Each row is a point. The last column is the point's height on a tilted bowl or saddle (a function of degree 2), plus a little noise. Count its main directions that bend up, bend down and stay straight.

Points (12 x 3):
[[-1.1  0.1 -3.9]
 [ 3.1 -4.2  3.2]
 [-2.9 -1.7 -3.1]
 [-0.9  3.2  0.9]
 [-4.2 -0.9  0.3]
 [ 2.6  4.1  3.1]
 [-4.4  0.8  2.7]
 [ 2.4 -1.1 -2.4]
 [-2.5  2.4  1.5]
 [ 3.6  4.3  5.2]
 [-1.5 -3.4 -3.0]
 [ 3.0  3.2  1.3]]
Directions: 2 up, 0 down, 0 straight

Points (18 x 4):
[[-1.1  2.5 -1.8 -1.9]
 [ 2.2  2.2  0.7 -1.9]
 [-3.1 -0.4  0.7 -1.9]
 [ 4.9  0.8 -0.6 -2.8]
 [-2.9 -3.2  0.1 -2.5]
 [-1.2  1.0 -5.2 -3.0]
 [-0.8  0.2 -4.1 -2.5]
 [-0.7  3.4  0.3 -2.0]
 [ 3.3 -1.1  0.1 -2.4]
 [-8.9 -1.1 -1.7 -5.1]
 [ 1.0 -1.4  3.0 -2.2]
 [-0.6 -2.2  1.4 -2.1]
 [-3.0  1.0  0.2 -1.9]
 [ 0.3  1.9  2.4 -1.9]
 [-2.0  2.4  2.2 -2.0]
 [ 5.6  6.0 -3.1 -4.9]
 [-3.3  2.8  5.9 -3.8]
 [ 2.9 -3.8 -1.2 -3.4]]
Directions: 0 up, 3 down, 0 straight

Points (25 x 5):
[[ -0.8  -5.0  -2.0  -2.3  -2.9]
 [  6.5   4.8   0.7  -3.9  -0.2]
 [  1.7   1.0   2.7  -0.9   0.0]
 [  3.7  -7.0  -3.6  -3.0   2.3]
 [ -0.3   4.6   1.9   0.1  -0.1]
 [ -3.8   3.4  -0.8  -4.8  -2.2]
 [  1.0   1.8   1.2   0.4  -0.3]
 [  0.4   0.5   4.9   7.4 -10.0]
 [ -2.4  -0.8   0.7  -0.7  -1.3]
 [  4.0   3.5   1.4  -2.9   0.7]
 [  4.2   0.1   1.4  -4.9   5.2]
 [  1.7   0.1  -0.1  -1.2   0.4]
 [  6.7   2.2   2.5  -3.8   4.5]
 [  2.8  -2.5   2.2   0.8   1.0]
 [  1.9  -0.2  -1.0  -2.8   0.3]
 [  3.4   3.6   0.4  -2.5  -0.1]
 [  1.2  -2.3   0.5   0.1   0.5]
 [  0.4   0.4  -2.8   0.8  -1.8]
 [ -3.5   3.3   0.0   0.0   1.8]
 [ -0.9   2.4   0.1  -4.0  -0.5]
 [ -0.7   2.5   1.6   5.6  -1.7]
 [ -1.1  -3.9  -2.9   1.3  -2.0]
 [ -6.4   0.7  -0.6   2.7   3.1]
 [  2.3   0.1   0.6  -2.7   1.4]
 [ -2.9  -0.3   3.5   0.9  -3.1]]
Directions: 1 up, 2 down, 1 straight

Points (45 x 7):
[[  1.2  -0.5   4.0  -2.6   1.0  -1.0   0.3]
 [ -0.6  -2.8   1.0   6.0  -0.6   1.8  -0.3]
 [ -0.3   0.8   2.2   4.4   0.3  -1.3   2.3]
 [ -3.4  -4.2  -0.4   1.1  -0.1  -1.5   0.4]
 [  1.8  -1.0  -1.0   4.5  -1.0   3.8  -1.0]
 [  4.6  -4.4  -1.1  -1.5   1.1  -2.2  -2.5]
 [ -1.2   3.1   1.5  -1.4   0.2   1.0   2.1]
 [ -6.9  -1.0  -0.3  -4.9   2.6  -3.6  -4.1]
 [ -3.7  11.5  -1.5  -2.9  -5.2   0.3  -1.5]
 [ -0.8   1.6   0.2  -2.6   1.2  -2.9   0.2]
 [  2.0   0.4  -0.6  -1.7  -3.1   0.2   0.6]
 [  3.1   3.0   4.1  -0.8   2.3  -0.5   1.8]
 [  2.9   1.2  -4.1   2.3   0.0  -0.4   0.7]
 [ -1.3   0.4   1.3   1.2  -2.5   1.1   1.5]
 [ -4.3  -1.6   3.2   1.4   1.0  -0.3   1.3]
 [  1.2   2.0   0.1   2.0   1.4  -1.6   1.1]
 [ -3.9  -1.8  -0.4   3.4  -2.6   3.0   0.8]
 [  6.7  -2.8   8.2   2.4   2.2   3.7 -12.2]
 [  0.9   3.4   5.5   3.4   3.8   0.5   1.3]
 [ -4.8   3.9  -0.9   0.0   1.9   1.7   0.1]
 [  3.4   2.5   0.8   0.6   0.8  -4.0  -0.1]
 [ -0.9  -0.2  -0.7   0.1   4.3   2.4  -1.2]
 [  5.2   0.6  -2.5   2.6   5.6   3.4  -1.6]
 [  4.2  -7.6   0.8  -2.2  -1.7  -1.6  -5.9]
 [ -0.6   1.6  -0.5   4.2   0.4  -0.4   2.0]
 [  5.9   0.6   5.1   0.9  -4.3   3.9  -5.2]
 [  1.0  -0.6   0.7   2.3   7.8  -1.3  -3.9]
 [  2.4  -1.0   2.2   2.6  -1.0  -0.4  -0.4]
 [  0.9   2.2  -0.1  -0.1  -3.9   1.2   1.6]
 [ -6.5   3.7  -2.9   3.8  -2.4  -0.8   2.0]
 [ -1.7   2.3   3.1  -0.9   0.9   2.6   1.3]
 [  2.2   4.8  -1.2  -0.1   2.7   2.1   3.1]
 [ -1.4  -3.2  -1.9   1.0  -1.3   0.5  -0.2]
 [ -0.7  -2.1   2.1  -1.2   2.3  -1.4  -0.4]
 [  5.0  -1.8  -3.2  -2.8  -4.4   6.1  -1.9]
 [  1.8   0.8  -0.1  -0.7   8.0  -5.1  -4.8]
 [ -0.8   8.1   1.9   0.9   1.1  -0.2   3.2]
 [ -2.5   1.3   1.5  -3.2  -1.2   0.1   0.7]
 [ -1.2  -0.1   1.3  -2.8   0.7  -1.8   0.4]
 [  2.7  -0.5   1.3   1.7   3.7  -3.5  -1.4]
 [ -3.5   1.2   0.2   2.9  -1.5   0.3   2.8]
 [ -0.5   1.9   0.2  -2.0  -3.0   1.3   1.3]
 [ -3.7  -3.0   3.0   1.3  -0.9  -4.4   2.9]
 [ -2.9   1.7   4.3  -4.6   0.1  -3.2   0.6]
 [ -4.1  -0.6  -4.1   0.2   3.4  -2.1  -3.0]]
Directions: 1 up, 3 down, 2 straight

Points (78 x 9):
[[-2.0  0.5  5.6  3.6 -1.1 -2.5  1.8  3.7 -2.7]
 [-0.7  0.5 -0.3 -1.5  1.4 -4.5  2.5  1.4  0.1]
 [ 1.1 -0.6 -6.5  0.7 -2.2 -0.8  3.4  0.1 -1.6]
 [ 2.6 -0.4  1.0 -0.1 -1.3 -1.4 -1.7  1.7 -0.8]
 [ 1.8  5.3  4.5 -0.8 -0.4  2.1  1.6 -0.2 -0.3]
 [ 0.6 -2.7  3.6  2.1  5.1 -4.4  4.5 -1.3 -4.8]
 [ 2.0 -0.3 -2.1  0.1 -0.2 -3.1  5.8  1.5 -2.1]
 [ 2.5  0.4  4.5 -2.2  2.6  1.3  0.7  2.2 -0.1]
 [-5.4 -1.7  1.2 -0.5 -1.8  1.6  0.6 -0.3 -0.8]
 [ 3.5  1.8 -2.3  3.6  2.2  1.1  1.7 -3.1 -2.7]
 [ 1.1  1.0 -3.1  3.8 -3.0  0.7 -1.6 -5.9 -3.6]
 [ 4.8 -2.1  4.4  0.7  1.6 -0.1 -2.8 -0.2 -2.9]
 [-3.0 -1.6 -1.8  0.2 -1.0 -2.6 -4.4 -2.4 -2.0]
 [-1.9 -3.0  2.2 -1.8 -0.6  1.8 -1.3 -0.4 -0.9]
 [ 0.3 -2.1  0.3 -0.1  0.0 -0.6 -4.1  1.2 -1.7]
 [ 0.1  1.9  0.8 -1.3 -2.1  0.4 -5.3 -1.7 -1.6]
 [ 0.0 -2.1  6.7  3.1 -5.7  7.6 -3.0  5.9 -8.3]
 [ 1.1 -2.7  0.3 -0.7 -0.9 -2.1 -4.1 -1.1 -2.1]
 [-5.2 -2.0 -5.9 -1.1  2.5  1.1 -4.9  1.8 -5.2]
 [ 0.4 -1.7  4.6 -2.7 -0.7  3.5  0.4 -4.3 -0.6]
 [ 4.2  0.6 -4.5  3.6 -3.4 -1.3  0.3 -1.3 -2.1]
 [-4.8 -3.2  4.4  6.1  2.0  1.8  1.2 -1.4 -3.4]
 [ 1.4 -1.8 -0.3 -2.8 -2.4  1.6  0.8  1.3 -1.5]
 [-0.4 -2.9 -1.3  1.8 -0.5 -0.5 -3.2  3.1 -2.1]
 [-2.6  1.6  4.1  0.3 -2.9  5.9 -0.3 -1.5 -1.3]
 [-2.3 -0.8  0.4  2.3  5.2  1.2 -8.1  1.2 -6.5]
 [-0.2 -6.0 -2.8 -2.9  1.3 -0.3 -1.2 -0.4 -3.7]
 [-2.2 -0.6 -1.9 -1.6  0.8  0.3  1.2  1.5  0.4]
 [-1.1  3.9  5.5  0.7 -1.9 -1.9  7.2 -1.9 -3.8]
 [ 1.1 -5.0  5.7 -3.6  0.7  2.9 -4.0  5.5 -5.4]
 [ 2.5  2.8  0.2 -2.1  0.1  0.0  4.3 -1.3 -0.3]
 [-1.8 -3.2 -1.8 -2.1 -2.0  6.4  7.1  2.5 -3.0]
 [-6.5  2.9 -2.3  1.6 -3.6 -1.0  4.3  2.1 -1.4]
 [-1.0 -0.7 -1.6 -5.3 -2.2  2.1 -1.0  0.2 -1.8]
 [-0.6  0.8 -3.5 -2.9 -3.6  1.4  3.5  2.1 -1.6]
 [-0.3 -0.2 -1.9  0.6  0.8 -1.4  3.9 -0.2 -0.3]
 [ 1.9 -1.3 -0.7 -1.2 -0.2 -1.9 -3.4 -3.8 -1.5]
 [-4.4  1.7  4.0 -4.0 -2.0  2.7 -5.4  1.2 -2.9]
 [-2.2 -0.9  1.9  0.3 -0.4  1.6 -0.9 -3.2 -0.2]
 [ 1.6 -5.8  4.9  1.2 -3.1  1.5  0.2  3.2 -4.5]
 [ 0.6 -1.4  0.1  1.0 -0.5  0.1 -2.8 -0.4 -1.1]
 [-2.0 -0.7 -5.2 -2.5  4.4 -2.5  2.7 -5.3 -2.6]
 [-0.6  2.8 -3.2 -2.7  1.5 -0.7  0.0 -4.0  0.9]
 [-3.5  0.7  2.6  5.0  5.4  5.9  0.7 -4.8 -4.0]
 [ 0.2  2.5  0.3 -2.8  0.7 -0.6  0.0  1.6  1.4]
 [ 3.6  1.5  3.0  3.2  2.3  0.4 -3.5 -4.5 -4.0]
 [ 4.6 -3.9  6.1 -3.3  1.5  1.8  7.0  2.4 -5.2]
 [-1.8 -3.6  2.1  0.0  2.3  0.0  0.8 -2.1 -0.6]
 [ 1.6  0.6 -0.3 -2.5  1.4  2.0  3.5 -0.3  0.3]
 [-2.5 -4.6 -1.5 -0.7 -5.5  2.1  2.7  5.1 -5.1]
 [-2.1  6.2  1.5  0.9  0.2  0.6  0.7  4.8 -0.2]
 [ 5.6 -0.2 -3.5  1.4  1.0  6.0  0.1  2.8 -3.3]
 [ 0.9  0.0 -1.1  0.9  0.6 -1.2 -6.5  2.1 -2.8]
 [-3.8  0.0 -4.7 -0.6  4.3  1.7 -0.1  0.2 -1.3]
 [-1.3 -2.2  0.7  3.7 -3.9  0.7  0.9  0.7 -1.8]
 [ 2.5  0.2  4.2  5.7  0.1  1.3 -2.9  0.0 -4.0]
 [ 3.6 -2.4 -0.2  1.8  1.4  4.3  2.2 -0.6 -1.7]
 [ 1.5 -2.9  2.3  4.4 -3.3 -5.0 -3.3  0.4 -4.1]
 [ 2.6  2.6 -1.4 -4.3 -2.6 -1.5 -3.1  1.2 -1.0]
 [-2.6 -1.1 -3.3  1.2  0.0  1.2 -2.2  2.3 -1.3]
 [-0.9  2.8 -1.5  3.7 -2.2  1.7 -3.8 -2.6 -2.6]
 [ 3.4 -3.0  1.4 -1.6 -1.5  0.8 -2.5  3.3 -3.1]
 [-9.0 -0.8 -1.1 -1.7  5.1  1.5 -4.5  0.1 -4.2]
 [-2.8 -2.2  1.9  1.2 -1.8  2.4  6.8 -1.7 -2.1]
 [-4.6 -1.5  4.6 -2.1 -0.4  1.8 -3.2  4.3 -2.7]
 [ 3.1  2.2  3.5  1.5  2.4 -1.2 -0.9 -0.4 -1.1]
 [ 0.9 -2.9  5.7 -5.2  2.9  2.6 -0.8 -2.3  0.0]
 [ 0.3 -2.4 -1.3  4.1  0.2 -0.4  8.4  1.3 -4.0]
 [ 1.1  3.5  0.7  7.2  0.6  0.2 -1.2  1.4 -3.2]
 [ 0.2  4.2  2.7 -0.7 -0.7  0.0  4.9  3.9 -1.0]
 [ 0.6 -0.2  1.8  1.4 -4.3  3.2  0.0  2.5 -1.9]
 [-4.1 -3.9 -3.0 -1.2  5.4 -4.7  0.6 -4.9 -4.3]
 [ 1.7  0.5  1.0  4.5  1.1 -1.7  2.3  2.5 -1.5]
 [-3.6 -3.6 -3.5  0.7 -2.3  0.4  0.1  2.8 -2.4]
 [-7.9  1.7 -1.6 -4.0 -0.7 10.9 -0.1  2.1 -4.2]
 [ 2.6  0.0  1.7  0.4  4.3 -0.3 -0.5 -0.8 -0.8]
 [ 0.1  0.4  2.8  3.0 -0.3 -3.0 -1.1  4.5 -1.5]
 [ 0.6 -1.5 -2.2  0.1  0.8 -0.6 -2.0  0.6 -0.7]]
Directions: 0 up, 6 down, 2 straight

Points (64 x 9):
[[-1.4  2.6 -4.0 -0.7  0.3 -0.9  0.2  0.9  0.4]
 [-1.5 -3.9  0.8  3.7  1.4 -4.5  2.3  1.3  1.2]
 [-4.8 -4.0  4.7 -1.0  0.0 -4.8 -3.1  2.6 -3.1]
 [-7.6  1.0  3.6 -1.5 -7.5 -0.6  1.6  2.4 -0.6]
 [-2.2 -1.1  4.2  2.5 -2.2 -3.3  1.9 -3.2 -2.4]
 [-4.5  0.2 -0.6 -0.9 -0.7  3.0 -0.2 -3.0 -1.7]
 [ 4.4  3.3  1.7 -1.5 -4.1 -4.4 -2.7 -1.0 -3.1]
 [-1.9  3.2  2.4 -3.2 -1.9 -0.4 -1.7  4.7 -4.4]
 [-6.3 -0.3  0.8 -2.7  3.8  0.9 -0.3  3.2  2.7]
 [ 2.2  3.8  0.4  7.0  0.0  0.7 -2.1  3.4  0.6]
 [-3.1  4.2 -0.4  0.5 -0.1  4.4  2.1  2.3  2.9]
 [-2.2 -0.5 -1.5  1.8 -1.2  1.0 -1.6  0.7  1.2]
 [ 4.0  5.0  0.4  2.0  5.4  3.1  1.1  2.3  0.9]
 [-0.8 -2.4  2.8  2.6  5.1 -3.4  1.7 -3.6 -2.1]
 [-6.6  1.4 -6.3 -1.4 -4.2 -3.0  4.4 -1.3  1.9]
 [-1.4  0.5 -0.2  2.0 -1.2 -0.4 -2.6 -2.2 -1.3]
 [-3.0 -1.8  2.1  2.7  1.8  0.9  1.0 -1.0  0.6]
 [ 1.6 -0.9  0.1 -4.5 -3.3 -4.6 -1.2 -1.8 -1.9]
 [ 4.0 -1.6  1.6 -1.6 -0.3  1.4 -3.8 -4.3  1.7]
 [ 1.3  1.0  4.7  0.3 -1.2 -2.5 -3.4 -0.5 -3.8]
 [-5.8 -3.6 -0.1  2.1  2.1 -5.1  1.6 -1.7  2.2]
 [-1.6  5.4  0.9 -3.3 -2.7  5.7 -0.8  0.1 -0.7]
 [ 2.1 -1.0  3.5 -1.6 -1.7 -2.9 -0.6 -3.3 -2.5]
 [-0.6  4.0  1.2  1.5 -0.5 -0.7 -4.0 -1.3 -2.7]
 [ 0.9  1.2  5.2 -0.4  0.3  2.4 -2.6 -1.2 -2.1]
 [ 0.8  5.0 -0.2 -1.5  4.0 -1.3  0.8  1.5 -0.7]
 [-6.3  3.1 -1.6  0.3  3.5  3.8  0.1 -2.1 -1.9]
 [ 3.1  3.9  3.5 -3.2 -3.3  3.5  2.9 -1.0  0.8]
 [-1.2  4.5  1.6 -3.4  1.4 -0.6  0.3 -6.4 -4.7]
 [-1.3  0.2  4.3  2.2 -1.9  3.2  5.8  5.5  3.3]
 [-1.0  2.8 -3.7  3.8 -0.7 -2.6  6.1 -4.2 -6.2]
 [ 3.1  3.8  1.7  1.0 -1.0 -0.8 -2.8 -2.9 -1.2]
 [-4.2 -5.7  1.6  4.0  8.4 -0.2 -2.7 -6.8 -2.1]
 [ 2.9  2.2  4.0  1.1 -3.6  4.6  7.5 -4.8 -1.7]
 [-1.6  4.7 -2.0 -3.8  0.7  2.3 -5.5  2.6 -3.9]
 [-0.3  2.4  5.3 -3.4  1.3  0.6 -0.7 -2.2 -3.9]
 [ 0.8 -1.2  0.2  1.5  5.9 -1.1 -4.1  2.4  1.1]
 [-0.7 -2.9  1.2 -2.2  0.8  2.9  0.7  0.0  1.7]
 [-2.8 -5.1  2.0  0.4 -2.3 -2.1  0.9  1.9  0.6]
 [ 2.0 -0.5  1.9 -1.6 -1.7 -0.8  0.6  2.0 -1.8]
 [ 6.7 -1.9 -3.4 -0.1 -0.5  1.4  0.0  0.8  5.1]
 [-0.2 -1.5  0.2  5.2  2.4  1.6  1.0  0.3  1.7]
 [ 1.7 -0.3 -2.3  2.8  1.5  0.4  3.3 -2.4 -2.2]
 [ 0.5  0.3  2.3  2.8 -5.8 -2.9 -2.9 -3.6 -1.4]
 [-3.9  6.5  1.1 -5.5  1.8 -4.1 -1.3  1.5 -4.6]
 [ 1.9  1.1 -1.1  1.6  4.7  3.7 -0.1  0.9  1.9]
 [ 5.3  3.0  4.3 -2.9 -6.2  0.9  3.0  0.9 -2.2]
 [ 3.8  1.7 -5.9 -1.7 -3.1 -1.4  2.4  0.9  1.8]
 [ 0.4  5.1 -3.5  2.2 -1.0  0.2  1.1  3.4  0.1]
 [ 1.0 -2.7  1.2  5.0  1.3 -1.0 -1.6  1.6  1.6]
 [ 0.5 -2.5 -3.6 -0.8  3.8 -2.7  1.4  2.4  5.6]
 [ 1.0 -1.8  2.1  2.3 -1.8 -3.4 -0.2  1.2 -2.6]
 [ 5.2  1.0 -1.6  3.5  0.3  2.1  2.4  1.9  0.0]
 [-0.1  1.2  6.1  1.5 -0.4 -0.4  2.9 -0.1 -2.2]
 [ 0.0 -0.2 -1.5  0.5 -2.4  0.6  4.7  0.6 -0.3]
 [ 2.0  3.3 -1.6 -2.0 -0.7  3.2  2.0  3.9  3.2]
 [ 0.1 -6.2  3.1 -0.7  4.2 -4.6 -1.5 -6.7 -1.0]
 [ 1.8 -4.1 -4.6  1.1  4.6 -0.7 -0.5  1.2  6.8]
 [-2.2  3.5  0.1  1.2 -3.3  6.1  2.9  4.5  5.4]
 [ 2.2 -1.1  0.7  0.0 -0.5  2.3 -1.4  1.9  1.1]
 [-6.2  1.5 -3.9 -2.5 -0.4  2.9  2.2  3.7  8.4]
 [ 1.6  0.9 -0.4  0.0  1.5  1.1 -1.0 -1.2 -0.6]
 [-1.9  0.3 -1.5 -1.5 -1.5 -0.5  2.1 -1.2 -0.9]
 [-2.4 -0.5  1.9 -2.6  3.4  1.6  1.2 -0.6 -0.7]]
Directions: 4 up, 2 down, 2 straight
